Rows are points. The points of each table are mixes of a few directions, plus a little noise. Count the directions of each table, and those that both share. Where both have some left over, give the other angles between the two spaces (their principal angles), to ten degrees, smallest first.

First (7 x 3):
[[-0.18 -0.18  0.39]
 [ 0.20 -0.45  0.01]
 [-0.09  0.26 -0.05]
 [ 0.12  0.88 -0.80]
 [-0.08 -0.21  0.26]
 [-0.40  0.43  0.31]
 [ 0.42 -0.73 -0.13]]
Second (4 x 3):
[[ 0.57 -0.94 -0.20]
 [-0.05  0.09  0.02]
 [-0.37  0.61  0.13]
 [-0.15  0.24  0.05]]
Directions: first 2, second 1, shared 1

First (7 x 4):
[[-0.23 -0.16  0.02  0.34]
 [-0.35 -0.24  0.04  0.52]
 [ 0.28  0.19 -0.03 -0.42]
 [ 0.11  0.07 -0.01 -0.17]
 [-0.19 -0.13  0.02  0.29]
 [ 0.81  0.56 -0.09 -1.24]
 [-0.44 -0.30  0.05  0.66]]
Second (6 x 4):
[[ 0.32  0.18 -0.06  0.43]
 [-0.26 -0.15  0.05 -0.35]
 [-0.68 -0.38  0.12 -0.89]
 [ 0.62  0.35 -0.11  0.82]
 [ 0.30  0.17 -0.05  0.40]
 [-0.31 -0.18  0.05 -0.41]]
Directions: first 1, second 1, shared 0; angles 80

First (7 x 6):
[[ 0.57  0.59  0.10  0.44  0.01  0.16]
 [-0.81 -0.62 -0.27 -0.58  0.24 -0.15]
 [ 0.53  0.16  0.32  0.33 -0.44  0.01]
 [-1.00 -0.54 -0.47 -0.67  0.55 -0.10]
 [ 0.64  0.56  0.17  0.47 -0.10  0.14]
 [-0.07 -0.15  0.03 -0.07 -0.09 -0.05]
 [ 0.14  0.01  0.11  0.08 -0.16 -0.01]]
Second (6 x 6):
[[ 0.07  0.19 -0.47 -0.33 -0.36  0.16]
 [ 0.67 -0.36 -0.42 -0.41  0.19  0.06]
 [-0.35  0.28  0.63 -0.30  0.03  0.47]
 [-0.58  0.34  0.55  0.46 -0.05 -0.36]
 [-0.09 -0.63 -0.42  0.92  0.15  0.23]
 [ 0.28  0.20  0.12 -0.34  0.06 -0.58]]
Directions: first 2, second 4, shared 0; angles 80, 90

First (10 x 9):
[[ 0.10  0.70  0.74 -0.19 -0.30  0.22 -0.07 -0.08  0.08]
 [ 0.13 -0.17  0.22 -0.30  0.46 -0.15  0.55  0.36  0.61]
 [-0.41  0.05  0.16  0.31 -0.26  0.00 -0.06 -0.32 -0.44]
 [ 0.23  0.89  0.36 -0.05 -0.69  0.40 -0.71 -0.29 -0.36]
 [-0.23  0.64  1.01 -0.06 -0.28  0.13  0.18 -0.19 -0.01]
 [ 0.05  0.22 -0.16  0.12 -0.34  0.16 -0.47 -0.21 -0.36]
 [ 0.08 -1.02 -1.15  0.12  0.55 -0.31  0.13  0.28  0.12]
 [ 0.19 -0.89 -0.96 -0.04  0.60 -0.28  0.21  0.38  0.32]
 [ 0.05 -0.22 -0.47  0.12 -0.02 -0.01 -0.22 -0.03 -0.17]
 [-0.20 -0.21  0.24 -0.02  0.27 -0.16  0.47  0.10  0.21]]
Second (8 x 9):
[[ 0.03  0.54  0.21  0.07 -0.24  1.41 -0.63  1.06  0.21]
 [-0.24 -0.10 -0.20 -0.03  0.19 -0.24  0.30 -0.20  0.05]
 [-0.05 -0.19 -0.38 -0.08  0.25 -0.11  0.21 -0.01  0.12]
 [-0.27 -0.23 -0.15 -0.19  0.28 -0.39  0.68 -0.73 -0.26]
 [-0.55  0.11  0.14 -0.06  0.12 -0.07  0.58 -0.57 -0.24]
 [ 0.59 -0.20  0.20 -0.16 -0.14  0.00 -0.18 -0.20 -0.33]
 [ 0.34  0.06 -0.24  0.29 -0.17  0.03 -0.83  1.04  0.64]
 [ 0.14  0.01  0.41  0.14 -0.30 -0.61 -0.12 -0.38 -0.17]]
Directions: first 3, second 4, shared 1; angles 40, 80

First (11 x 11):
[[ 0.07 -0.10  0.13  0.04 -0.07 -0.15  0.07  0.06 -0.06  0.27 -0.04]
 [ 0.10 -0.15  0.18  0.06 -0.10 -0.21  0.10  0.09 -0.08  0.37 -0.06]
 [-0.20  0.31 -0.39 -0.11  0.23  0.44 -0.19 -0.20  0.17 -0.79  0.12]
 [ 0.23 -0.35  0.44  0.13 -0.26 -0.50  0.23  0.22 -0.19  0.90 -0.13]
 [ 0.35 -0.54  0.68  0.20 -0.40 -0.77  0.35  0.34 -0.30  1.38 -0.20]
 [ 0.28 -0.43  0.54  0.15 -0.31 -0.60  0.27  0.27 -0.23  1.08 -0.16]
 [-0.40  0.61 -0.77 -0.22  0.45  0.87 -0.39 -0.39  0.34 -1.57  0.23]
 [-0.17  0.27 -0.33 -0.10  0.19  0.38 -0.17 -0.16  0.15 -0.67  0.10]
 [ 0.01 -0.01  0.02  0.00 -0.01 -0.02  0.01  0.01 -0.01  0.03  0.00]
 [ 0.04 -0.08  0.09  0.03 -0.05 -0.11  0.05  0.05 -0.04  0.19 -0.02]
 [-0.30  0.47 -0.59 -0.16  0.34  0.66 -0.30 -0.29  0.26 -1.19  0.17]]
Second (8 x 11):
[[-0.35 -0.40 -0.32  0.58  0.09 -1.06  0.84  0.00  0.01 -0.19 -0.19]
 [ 0.26 -0.05  0.56 -0.15 -0.34 -0.24 -0.04 -0.35 -0.20  0.09 -0.28]
 [-0.40  0.21 -0.18 -0.36  0.16  0.76 -0.38  0.05 -0.17 -0.54 -0.39]
 [ 0.54  0.16  0.34 -0.17 -0.17  0.25 -0.35 -0.02  0.12  0.55  0.45]
 [-0.13  0.34 -0.65  0.01  0.40  0.60 -0.23  0.12  0.39 -0.48  0.56]
 [ 0.13  0.00 -0.01  0.00  0.03  0.15 -0.10  0.23  0.07  0.38  0.23]
 [-0.51 -0.41 -0.68  0.60  0.39 -0.57  0.67  0.63  0.11  0.22  0.09]
 [ 0.44  0.15  0.95 -0.52 -0.57  0.10 -0.40 -0.64 -0.35 -0.02 -0.50]]
Directions: first 1, second 4, shared 1
